Every row gives one point. Any point is a mix of the corners, with weights that add up to 1. It lies inside the corners' shape when no weight is negative. Is each point inside? If not, which corners have a negative weight?
In the rows, zero is written as 128.

Corners:
(1): [ 73 195]
(2): [169  46]
(3): [173 164]
Points:
[132 207] -> outside (2)
[154 128] -> inside
[144  63] -> outside (3)
[162  87] -> inside
[127 145] -> inside
[133 125] -> inside

Corners:
(1): [160 144 167 163]
(2): [ 48 163  41  67]
(3): [ 50 122 185  89]
(4): [220 114  73 179]
(5): [203 139 149 121]
Points:
[ 31 137 146  57] -> outside (1, 4)
[194 124  94 162] -> inside
[120 123 171 149] -> outside (2, 5)
[145 133 145 144] -> inside
[172 124 150 137] -> outside (2)
[171 115 143 129] -> outside (1, 2)
[155 122  55 144] -> outside (1, 5)

Corners:
(1): [156 180 151  68  58  82 120  99]
(2): [148 130  70 189  99 122 125  91]
(3): [114 106  82 113 106  77 158  38]
(4): [110 135  91 211 169 162 172 193]
(5): [ 64 119  60  77  68 172 103 199]
(6): [150 113  74 205 172 176  86 223]
(7): [180  89 143  57  65 111 171 105]
(8): [169  82 192 164 113  95 137 149]
(9): [ 98 120 122 119 124 135 139   7]
Points:
[127 108 111 171 138 110 174  93] -> outside (1, 5, 6)
[150  90  95 125  83 126 135 137] -> outside (1, 4, 9)
[121 112  93 160 132 139 150 142] -> outside (1)
[126 126 113 122  97 138 121 145] -> outside (3)
[143 122  92 172 107 122 130 110] -> inside
[131 114  93 146 125 124 139 124] -> inside
[164 100  99 208 159 135 136 171] -> outside (1, 5, 9)

Corners:
(1): [ 26  87  80  59 142  43  97  56 140 131 191]
(2): [ 83 249 100 181 103 145 162 174 128 151  87]
(3): [146 157 100 111 115 106  91 144 116  88 190]
(4): [199  87 179 101  67 157 167 111 112 118 149]
(5): [ 65 139 138  90 247  95 120 133 100  84  92]
(6): [232  82 122 175 105 182 172  69 101  91 150]
(7): [164  87  72  42 141 111 207  98 125 118 162]
(8): [137 100 164 190  99 104 150  78 243 140 111]
(9): [153 118 116 135 105 127 126 109 136  64 126]
(10): [177 147 191 123 146 142 130  56  63  63 113]
(11): [ 34 189  90  86 116 186 139 138 141 126 197]
(12): [ 83 161  35 150 148 107  91 121 179 223  79]
Points:
[151 114 124 135 133 122 148  91 129 120 114] -> outside (3, 11)
[113 128 110 117 126 126 144 101 130 127 137] -> outside (3)
[135 115 112  87 146 118 162 110 123 112 138] -> inside
[142 133 117 139 108 136 145  98 145 126 138] -> outside (5)
[121 120 117  95 157 112 130 103 120 115 144] -> outside (2, 9)
[ 97 134 115 110 147 123 132 109 133 111 143] -> inside
[195 103 141 137 127 127 141  91 131  96 107] -> outside (1, 2, 11)
[135 156 113 132 104 150 142 118 138 123 142] -> outside (1, 5)

Corners:
(1): [149 130 111  67 154 152 117 179 142 102 102 130 144 172]
(2): [140 102 112 141 121 145 125 120 155 112 141 146 143 106]
(3): [113 153 132 167 121 156 112 159 139 123 135 168 148 127]
(4): [117 126 128 161 155 132 118 122 113 101 115 154 105 143]
(5): [143 119  61 174 100 149 206 146 186 123 171 175 119 146]
(6): [161 113  92 159 132  81 171 147  93 138 127 188 155 142]
(7): [117 149 159 133 160 143  84 111  82  78 144  92 104 141]
(8): [ 98 121 123 120 131  28 110 104 146 103  90 127 109 122]
(9): [168 127 146  66 154 102 115 124   7 131  90 186 163 171]
(10): [123 103 140 153 111 140 152 121 160  80 112 101 101 142]
(11): [ 97 182  77 113 118 134  72  82 137 105  78  47 146 173]
(12): [122 112 131 179 133 137 109 110 153 111 167 156  94 168]
(13): [153 179 144 160 143 112 108 157 153  81 146 144  81 120]
(14): [134 120 129 174 141 172 122 112 144 210 172 183 173 163]
(15): [129 162 136 147 136 123 112 119 155 115 149 162 160 136]
Points:
[135 129 117 135 131 126 127 135 123 101 122 144 123 138] -> outside (14, 15)
[128 122 125 135 139 119 125 126 138 108 129 148 116 142] -> outside (3, 6, 11)
[134 134 121 145 131 127 123 130 140 119 133 155 134 146] -> outside (7)
[132 137 112 157 125 127 134 125 139 127 133 155 134 136] -> outside (1, 7, 12)
